Each row is a point. Two turns around zero, p and q, are shown by what they do to some points. Where does a point land after both, in the order given? Backwards means that the second turn is done in reverse. Each puzzle has new turns, and all numbers are rounded.
(in the rows, 100 means zero)

Turn p:
[50 121] => [116 48]
[96 64] => [130 120]
[131 82] => [94 135]
[123 133] => [60 97]
Turn q:
[100 76] => [124 100]
[98 129] => [71 98]
[150 75] => [125 150]
[53 120] => [80 53]
Where do these land?
p, then q: [73 149] => [152 79]
q, then p: [124 91] => [76 92]
p, then q backwards: [103 60] => [128 71]

Turn p:
[95 131 136] => [75 63 117]
[128 109 137] => [113 64 127]
[90 79 27] => [106 173 79]
[86 82 100] => [104 100 78]
Turn q:
[126 92 71] => [115 132 119]
[78 116 94] => [103 98 72]
[104 48 103] => [128 78 138]
[74 139 168] => [39 54 68]
[119 105 64] => [115 138 104]
Where do these land?
q, then p backwards: [89 89 135] => [95 115 135]
q, then p backwards: [117 92 88] => [116 105 86]
q, then p: [63 113 71] => [113 141 123]
p, then q: [171 57 85] => [41 136 149]
p, then q: [58 96 106] => [137 107 81]
q, then p: [102 152 116] => [61 129 76]

Turn p:
[64 96 126 65 114 96] => [121 92 140 107 80 70]
[96 99 66 110 107 97] => [111 101 101 97 126 123]
[106 117 54 102 70 128] => [133 120 61 101 106 133]
[113 120 90 99 116 88] => [93 104 99 124 121 101]
[96 89 122 103 118 109] => [95 78 105 92 97 80]
[108 109 118 122 81 87] => [71 99 94 105 80 114]
[118 69 123 99 94 94] => [75 107 102 73 91 80]
Turn q:
[68 114 88 122 105 106] => [69 84 82 109 92 113]
[96 46 111 98 100 96] => [125 73 118 93 72 76]
[110 107 114 114 109 87] => [112 90 95 111 119 104]
[101 104 100 24 95 101] => [99 162 120 107 87 63]
[107 121 76 114 108 101] => [93 106 72 92 108 118]
[109 101 108 107 102 117] => [95 93 106 87 114 98]
[110 108 104 121 81 93] => [107 93 108 101 109 128]
Where do these land?
q, then p: [99 94 119 112 104 122] => [98 95 124 87 100 84]
q, then p: [121 87 134 121 91 119] => [88 92 115 84 104 56]
p, then q: [110 124 78 83 81 104] => [91 106 82 85 121 126]
p, then q: [87 72 79 117 117 86] => [96 101 106 99 110 55]
p, then q: [120 145 89 75 101 84] => [88 76 71 104 125 135]
q, then p: [71 76 89 106 124 108] => [103 124 121 76 95 124]
p, then q: [101 71 121 95 98 99] => [106 117 115 123 88 93]
q, then p backwards: [91 131 92 91 85 77] => [109 129 84 98 81 80]

Turn p:
[108 92 68 65 127 128 117 142] => [106 82 111 136 145 126 124 128]
[92 83 76 140 95 96 68 122] => [92 114 100 116 127 68 57 99]
[78 61 85 152 41 91 133 99] => [163 110 108 79 119 80 53 55]
[140 137 117 68 162 58 121 37] => [72 127 68 66 42 167 127 145]
[104 126 160 96 156 65 95 74] => [55 90 84 96 27 136 91 114]
[161 125 135 75 125 73 79 87] => [59 134 124 99 48 120 126 132]
[71 60 83 86 74 133 86 90] => [138 75 87 103 119 53 111 106]
[81 112 78 138 64 140 97 100] => [110 112 80 107 134 69 101 50]
[98 88 127 133 75 118 108 106] => [120 103 109 117 85 84 88 60]
[67 116 71 46 80 100 97 143] => [85 53 129 81 155 96 125 109]
Turn q:
[130 64 130 80 64 138 71 61] => [119 132 81 80 92 133 172 94]
[94 64 143 139 133 121 89 109] => [92 103 139 129 50 85 137 100]
[118 100 125 75 118 133 124 110] => [132 114 74 111 61 92 99 91]
[131 68 67 101 53 81 104 105] => [137 111 121 77 155 101 114 96]
[64 131 91 122 129 112 62 117] => [49 110 117 128 84 118 70 116]
[111 142 114 118 132 88 119 85] => [83 83 94 72 64 77 73 113]
[136 79 83 91 55 82 65 117] => [117 131 126 74 143 124 111 71]
[59 147 134 81 68 53 80 96] => [31 90 65 86 125 91 93 56]
[68 144 58 137 138 145 159 119] => [102 101 88 141 83 59 39 177]
[89 61 55 57 111 47 126 82] => [139 27 97 103 143 120 91 87]
Where do these land?
p, then q: [81 111 124 82 83 112 71 58] => [118 70 84 94 152 90 100 88]
p, then q: [66 119 100 147 81 140 96 66] => [101 56 100 60 130 131 93 138]
p, then q: [69 108 99 128 112 162 99 78] => [113 67 127 78 128 108 94 154]
q, then p: [115 141 107 100 117 137 92 77] => [89 91 122 88 146 78 123 83]
q, then p: [158 83 113 67 114 76 98 121] => [113 135 98 84 61 85 150 116]
q, then p: [86 158 86 108 70 140 103 84] => [54 80 101 97 163 106 96 101]
p, then q: [156 74 138 79 89 84 79 153] => [59 128 103 99 77 39 131 59]
p, then q backwards: [31 54 26 106 124 77 105 135] => [78 125 4 80 87 61 148 93]
p, then q: [89 91 56 141 122 62 88 112] => [66 112 122 116 84 152 69 92]
q, then p: [120 95 149 65 107 43 135 125] => [131 133 80 45 64 83 102 146]
q, then p: [127 65 103 77 81 66 135 90] => [128 127 103 98 77 128 112 148]
